Each point is reached from the start by the listed moves, each made 0, 1 or 2 times, or once backwards (-1), plus a little noise. Is the number of moves made odd or even? Then give how often each move was made.
In the rows, 128 means zero.

Moves:
(1): [139 117]
(2): [144 150]
Start: [138 134]
Points:
[191 156] -> even (2, 2)
[161 113] -> even (2, 0)
[175 135] -> odd (2, 1)

Moves:
(1): [147 132 121 119 110 129 127 124 123]
(2): [129 164 129 121 103 130 125 130 117]
(3): [142 112 155 112 131 121 122 133 117]
(4): [129 126 134 157 120 125 128 116 125]
(5): [161 158 140 145 165 120 147 152 128]
(6): [140 135 124 155 136 169 101 127 112]
Start: [118 123 120 119 109 134 126 124 130]
Points:
[203 110 140  83 148 122 145 156 126] -> even (2, -1, 1, -1, 1, 0)
[157  86 139 161 154 206  71 126 100] -> even (0, -1, 1, 0, 0, 2)
[242 182 152 156 189 202 103 184  89] -> odd (1, 0, 1, -1, 2, 2)

Moves:
(1): [146 125 122 130 124 121 118 135 133 125 129]
(2): [137 138 138 132 121 135 130 134 136 142 128]
(3): [139 125 147 122 139 120 124 125 125 128 129]
(4): [141 123 136 146 129 116 135 117 121 129 126]
(5): [142 136 117 137 144 126 136 129 125 134 140]
(6): [134 121 128 128 124 139 132 127 118 132 136]
(7): [137 127 125 115 122 126 141 124 129 134 126]
(8): [124 116 128 132 131 122 131 149 132 128 126]
(9): [140 118 123 127 130 136 133 125 151 129 138]
(10): [116 125 123 123 136 130 109 118 125 157 117]
(11): [122 127 132 127 122 118 126 131 129 130 138]
Start: [125 126 126 142 114 135 111 132 133 134 128]
Points:
[142  86 143 165 131 106  43  98  79 162  82] -> odd (2, -1, 1, 2, -1, 1, -1, 0, -1, 2, -1)
[131 167 109 168 164 146 120 109 126 138 136] -> odd (-1, 0, 0, 0, 2, -1, -1, -1, 0, 0, -1)
[188 139  90 158 125 191 145 129 146 218 154] -> odd (0, 2, -1, 0, 2, 2, 1, 0, 1, 1, -1)
[ 80 113 164 122 154  87  85 132 104 149 108] -> odd (-1, -1, 2, 0, 0, -1, 0, 1, -1, 1, 1)
[244 115 123 146 131 129 115 118 143 249 161] -> even (2, 2, 1, 1, 2, 2, 2, 0, 1, 2, 1)
[158 130 142 162 136 137 126 143 118 108 161] -> odd (0, 0, 1, 0, 1, 1, -1, 0, 0, -1, 0)
[156 165  93 143 116 150 142 159 187 179 163] -> even (0, 2, -1, -1, 2, -1, 1, 0, 1, 0, 1)

Moves:
(1): [144 136 140 143 113 120 124 119 134 134 118 120 117 124 129 109]
(2): [119 144 139 112 118 125 136 126 121 136 114 137 142 136 118 124]
(3): [117 116 135 109 120 140 137 142 123 123 136 121 130 120 129 120]
(4): [116 124 150 153 119 113 133 118 122 114 128 135 106 129 144 128]
(5): [135 112 145 124 122 117 131 122 135 129 129 112 135 123 131 135]
(6): [133 139 126 136 157 143 117 132 133 133 110 123 128 142 119 127]
(7): [140 123 119 132 129 132 150 129 128 133 108 114 137 116 147 138]
(8): [139 127 110 124 144 115 112 134 118 112 129 119 119 126 137 130]
(9): [123 118 116 129 126 132 117 139 150 130 111 128 141 133 134 131]
(10): [123 134 134 110 132 134 113 132 117 153 131 150 122 118 126 131]
(11): [129 137 130 128 144 113 132 134 129 127 146 147 114 136 133 116]
(12): [144 124 136 134 126 135 125 122 147 114 105 138 133 118 112 125]
(13): [126 132 129 134 132 131 123 140 128 131 124 124 148 118 125 130]
(14): [137 116 139 143 119 127 124 122 124 140 116 142 133 138 115 113]
Start: [131 121 133 132 131 116 140 117 140 133 144 117 128 122 144 136]
Points:
[115 167  37 141 249 101  20 194 150 136 162 130 114 139 177 151] -> odd (0, -1, -1, 0, -1, 1, -1, 2, 2, 1, 1, -1, 2, -1)
[125 137 187 110 185 126 137 110  99 214 172 240  86 162 103  99] -> odd (-1, 0, 0, 0, 0, 1, 0, -1, -1, 2, 2, 0, -1, 2)
[ 51 158 107 109 219  84  71 165 116 134 201 214  28 171 207 142] -> even (-1, 0, 0, 2, -1, 1, -1, 1, 2, 2, 2, -1, -1, -1)

Moves:
(1): [136 132 143 135 121 130 123 145 145 121 134 128 136 122 132 129 139 112
 127 126 139 143 133 131 123 127]
(2): [128 119 123 131 139 119 132 134 124 136 140 137 134 126 133 137 123 124
 123 132 122 127 122 142 130 113]
(3): [129 128 117 120 123 125 134 123 145 133 127 123 135 123 124 131 126 127
 127 131 130 118 140 122 122 135]
(4): [119 134 128 112 120 114 119 143 135 124 129 134 119 130 137 120 135 132
 143 126 133 151 124 138 127 126]
(5): [121 120 124 117 119 132 138 116 132 129 137 126 135 109 142 120 136 132
 111 127 125 135 153 126 116 126]
(6): [131 131 123 127 113 119 131 135 128 133 119 127 117 138 130 136 133 131
 118 138 143 125 131 118 121 130]
(7): [130 125 137 143 125 141 123 134 140 128 144 140 132 141 113 112 142 134
 128 134 103 109 131 125 135 139]
(8): [135 120 122 117 128 129 136 134 131 130 132 124 130 136 132 128 134 130
 126 131 141 135 137 138 133 136]
(9): [129 124 129 134 130 136 131 119 127 129 121 135 124 134 130 123 127 130
 137 127 120 129 129 131 113 128]
(10): [129 126 127 123 122 119 125 119 133 132 124 123 126 115 119 144 129 128
 129 121 131 119 127 142 130 131]
(11): [121 124 120 131 128 118 137 128 139 124 123 126 130 137 119 125 135 125
 124 130 132 123 130 120 126 131]
(12): [128 129 122 138 123 119 130 123 129 124 134 120 126 123 134 125 123 132
 134 118 132 131 129 128 123 126]
(13): [128 127 133 123 136 117 145 124 136 131 124 114 131 120 144 104 117 125
 135 129 128 131 122 119 122 106]
(14): [128 130 101 132 134 138 140 148 129 127 126 143 133 124 131 127 144 134
 116 128 119 121 142 133 139 103]
(15): [123 129 141 119 152 132 134 127 132 130 128 123 129 137 126 142 126 126
 117 119 124 120 133 129 127 122]
(16): [134 101 116 137 119 127 120 139 136 119 116 128 122 123 132 124 125 115
 117 127 128 131 123 116 132 126]
(17): [148 131 134 139 122 128 119 123 133 124 149 142 134 138 119 129 137 137
 113 130 148 138 127 127 116 129]
(18): [127 133 136 125 134 137 126 138 129 130 118 120 131 131 127 110 123 134
 127 112 133 132 123 141 116 128]
(19): [127 129 128 123 128 135 120 125 134 127 132 126 120 132 119 133 122 113
 133 128 123 122 125 137 110 125]
(20): [118 143 138 116 129 126 135 126 127 120 127 133 136 134 132 132 136 134
 131 128 141 120 126 123 124 123]
(21): [134 128 128 125 131 129 126 124 120 133 126 131 131 133 130 129 131 121
 114 113 127 130 126 127 130 127]
(22): [133 124 153 127 123 121 124 139 110 145 128 134 112 119 115 124 120 124
 145 115 140 115 138 123 127 127]
(23): [116 135 129 123 120 126 125 118 136 133 118 138 120 142 123 113 116 121
 119 140 124 122 121 128 134 129]
(24): [138 114 132 123 132 119 121 130 122 122 119 129 123 134 134 134 136 128
 122 136 131 126 138 130 122 133]
Start: [122 130 128 137 136 125 128 119 129 127 129 133 133 133 123 150 121 133
 139 130 133 134 115 148 134 125]
Points:
[150  40  94 141 116 146 123 122 198  95 222 193 174 155  83 183 203 145
  36 191 116  74 203  90 103 155] -> even (-1, 1, 2, 0, 2, 0, 2, 0, -1, -1, 1, -1, -1, 0, 1, 2, 2, -1, 1, 1, -1, 0, -1, 1)
[176 120  84 158 116  78 143  89 104 182 181 133 157 146  93 197 142 195
  11  71 212 125 143 210 106 145] -> even (-1, 2, 0, -1, 1, 2, 0, 1, -1, 2, 1, 2, -1, 0, 0, -1, 2, 2, -1, -1, 2, 0, 0, 0)
[109 171  89 191 135 233 130 174 206 124 216 211 211 138 122  68 165 134
 113 125  38 137 148 241 109  86] -> even (2, 2, 1, 0, 1, -1, 2, 0, 1, -1, -1, 1, -1, 2, -1, -1, 0, 2, 1, 0, 0, -1, 1, -1)
[ 59 175 161 107 202 142 195  90 153 129 102 142 173 186 159 101 122 171
 147 138  84  98  96 167 120  90] -> even (0, 1, 0, 0, 0, 0, 1, 0, 2, 0, 0, 0, 1, 0, 1, -1, -1, 1, -1, 2, 0, -1, 1, 0)
[137  61  31 120 193 120 177 101 153 106  84 146 152 143 154 228 107  88
 116 175 113  70 101 134  85  44] -> odd (-1, 2, 2, -1, -1, 0, -1, 0, 2, 0, 0, -1, 1, 1, 0, 2, 0, -1, 2, 2, 0, -1, -1, 1)
[116  76  70  69  96  64 148  49 149 147 159 163 136 143 163 145 106 116
  94 180 168 171 164 149  60 135] -> odd (-1, 2, 2, 1, 2, 0, -1, 1, 1, -1, 1, 0, 0, -1, -1, 0, 1, -1, 1, 0, 1, 0, 1, 1)
[164  80 222 176 126 103  97 102 176 142 166 176 114 192  70 143 106  72
 102  60 179  95 122 117  49 126] -> odd (1, 1, 1, 0, 0, 0, 1, 0, 2, 0, 1, 2, 0, -1, 2, 2, 2, 0, 1, 1, 2, 2, 1, 0)
[127 132 161 133 152 129 143 233 202 112 183 216 166 188 103  90 200  86
 218 130 119 127 120 182  85  73] -> even (2, 2, 1, 2, -1, -1, 2, 1, 2, -1, 2, -1, 1, 1, -1, 0, 0, 0, 2, 2, 1, 1, -1, 0)
[127 144 143  89 167 124 249  96 154 176 175 118 203 108  83  88 149 183
 141  64 181  37 197 133  99  90] -> odd (-1, 0, 2, -1, 1, -1, 1, 2, 0, 1, 2, 0, 2, 1, 0, -1, 1, 1, 0, 2, 1, 2, -1, -1)
[162  94 147 160 154 115 184 211 164 121 163 138 197  85 169 156 233 168
  24 100 146  93 206 191 112  43] -> odd (2, 2, -1, -1, 2, 2, 2, 0, -1, 2, 0, 1, 1, 2, 1, 0, 0, 2, -1, 1, 0, 0, -1, 2)
[116 108 154 101  90 151 118 141 177 125 125 137 157  46 142 188 127  73
  89  95 173 147 183 112 101 117] -> odd (2, 0, 2, 0, 2, 0, -1, -1, 0, 0, -1, -1, -1, 0, 1, 2, 0, 0, 0, 1, 0, 1, 0, -1)
[113  90 242 178 157 156  94  58 127 137 159 175 145 161  88 103 115 151
  51  54  96  72 134 165  94 148] -> even (0, 1, -1, -1, 2, -1, 2, -1, 1, 1, 0, 2, -1, -1, 2, 1, 1, 2, -1, 1, 1, 1, 2, 1)
